Each point is reached from the start by the listed moves, each made 0, 1 or 2 times, or once backwards (-1), plus a little noise. Is the number of moves made odd or even? Then give how often each move was made.

Moves:
(1): [38  2 20 -3]
(2): [ 0 12  3 29]
Start: [-1  8  2  2]
Points:
[-39  17 -17  34] -> even (-1, 1)
[36 34 28 58] -> odd (1, 2)
[-1 20  5 31] -> odd (0, 1)
[-1 33  8 60] -> even (0, 2)

Moves:
(1): [ -4   2   0  -5   0  -2   7 -13]
(2): [18  8 -3 -5 10  1  9  4]
(3): [-4 -2  7  4 14  3  2 -2]
(4): [  5   5 -13   6   6  -9  -3   1]
(5): [ -2 -14  -4  -9   8   2  -4  -2]
(6): [  5  -5  -6   6  -1  -6 -11  -7]
Start: [ 3 -2 -7 -1  6 -2 -1  0]
Points:
[ 20 -35  -9  -4  60   3 -12   0] -> odd (-1, 1, 2, 0, 2, 1)
[ -4   3  -6  -9   6  -5  13 -26] -> even (2, 0, 0, 0, 0, 0)
[ 13   8 -25 -16  49 -11  26 -17] -> even (2, 1, 1, 2, 1, -1)
[ 11 -29 -17  11  27  -9 -32  -6] -> odd (-1, 0, 1, 0, 1, 2)
[ 0 -4  1  3 21  1  2 -2] -> odd (0, 0, 1, 0, 0, 0)

Moves:
(1): [-1 -3 -3  3 -4  2 -2 -6 -6  4  0 -6  5]
(2): [-1  7  1 -5  3 -4  0 -2  4  4 -2  1 -4]
(3): [-5 -1  6  3  6  2 -4 -4 -2 -6 -4  5 -2]
(4): [ 1  3  2  6  0 -3 -5  1  2 -5  9 -8  1]
(5): [ 9 -4 -1 -3  4 -7 -7 -3 10 -5 -4  5  2]
(6): [ -4   3 -10  -1   5   7  -7   5  -2  -3  -3   5  -1]
(7): [  5   0 -10   3  -6   2   7  -5   0  -3   3   3  -2]
(8): [ 5  9  9  2 11  5  5  3 -1  5  5  4  1]
(9): [-3  2  3 -4 -2  6  3  1  7  3 -2 -6 -3]
(10): [-6  2  0  7 -1 -1  5 -4  3  5 -3  3  5]
(11): [-4 -6  0 -9  2  0  6 -6 -2 -4  5  8  8]
Start: [-3 -8 -4  1 -2 -3  7 -4  0 -1 -6  7  1]
Points:
[  8   6   5  -6  24  -7 -19  -3  25   3 -10   4   5] -> odd (1, 1, 0, 1, 2, 1, -1, 1, 1, 0, 0)
[ -4  -1 -26   7 -30 -22  35 -29  19  13  -8   8  -2] -> odd (0, 2, -1, 0, 0, -1, 2, -1, 0, 2, 0)
[ -4  -1 -15  -3  27   3  30 -31  -4  10  -6  60  30] -> odd (1, 1, 0, -1, 1, 1, 1, 2, -1, 2, 2)
[-23   4 -17  19  -5 -14  -5 -10  14  -5  -3  -1   6] -> odd (0, 1, 0, 2, 0, 1, 0, -1, 0, 2, 0)
[-42  -8  11 -13  -1   0   2 -36  10  10 -28   1   7] -> even (2, 2, 2, 0, 0, 0, -1, -1, 2, 1, 1)

Moves:
(1): [  1  -3  -5   0  -3  -7   5  -7   4  -1  -4 -11   1  -5   1  -3]
(2): [ 0 -1 -6 -3 -4 -5  6  0 -8  5 -3  7  0  5  4 -3]
(3): [ 6  4 -3  1  9 -3 -3  6 -1 -5 -7  1 -4 -7  2  4]
(4): [ 9 -3 -6 -2  3  1 -6 -1 -3  8 -4 -4  1 10  2 -6]
(5): [ -4   7  -1   6  -3  14   1   4  -4  -2  -9  -5   2 -25  -2  -5]
(6): [ -3  -4   2  -7  -3   3   2 -11  -7   4  -2  -1   8  -6   1   0]
(7): [ -8   1   3   2 -11   2  -6  -9 -14  -8  -3  -3  -3  -5   6   4]
(8): [ 1 -3 -1  1  7  5  6  4  4  0 -4 -4 -8 -4  2 -1]
(9): [ 6 -1 -7 -5 -2 -1  5  5 -2  6  3  1  6 -2  0  1]
(10): [ -4   7  -3 -12  -1  -4  -3 -11  -6   0  -2  -1  -2  -7   4   1]
(11): [  5  -4   1  -5  -1  -4   1   0 -13   5  -6  -1  -4   4  -6   0]
(12): [-6 -6 -5 -8  8  3 -2  4 -3 -1  1 -4  4 12  1  4]
(13): [ 11   0 -18  -6  15  12  14   0   0   3 -11   5  -8  -1  -2  -2]
(14): [  2   8   9  -1   0  -8  -2  -1   1   0  10 -12   2   6   1  -3]
Start: [-11  -1   3   6  -6   0 -11  -6  -1   4   4   5   2  -4  -5  -1]
Points:
[ -2  25 -28 -13  33  33 -26  18 -50  -7 -33 -16 -14 -25  -2   2] -> even (-1, 0, 2, 1, 2, -1, 1, 0, 0, 1, 1, 2, 1, 1)
[ 15  -1 -11 -30  -6 -15  21 -13 -48  21 -31  13  -7 -60  -1   7] -> even (0, 1, 2, -1, 0, 2, 0, 2, 2, 1, 2, -1, 0, 0)
[-31  -2  10  17  11   9 -30  17 -28 -24   2  -6 -18  29  12  13] -> even (-1, 1, 1, 0, 0, -1, 2, 1, -1, -1, 0, 2, 0, 1)
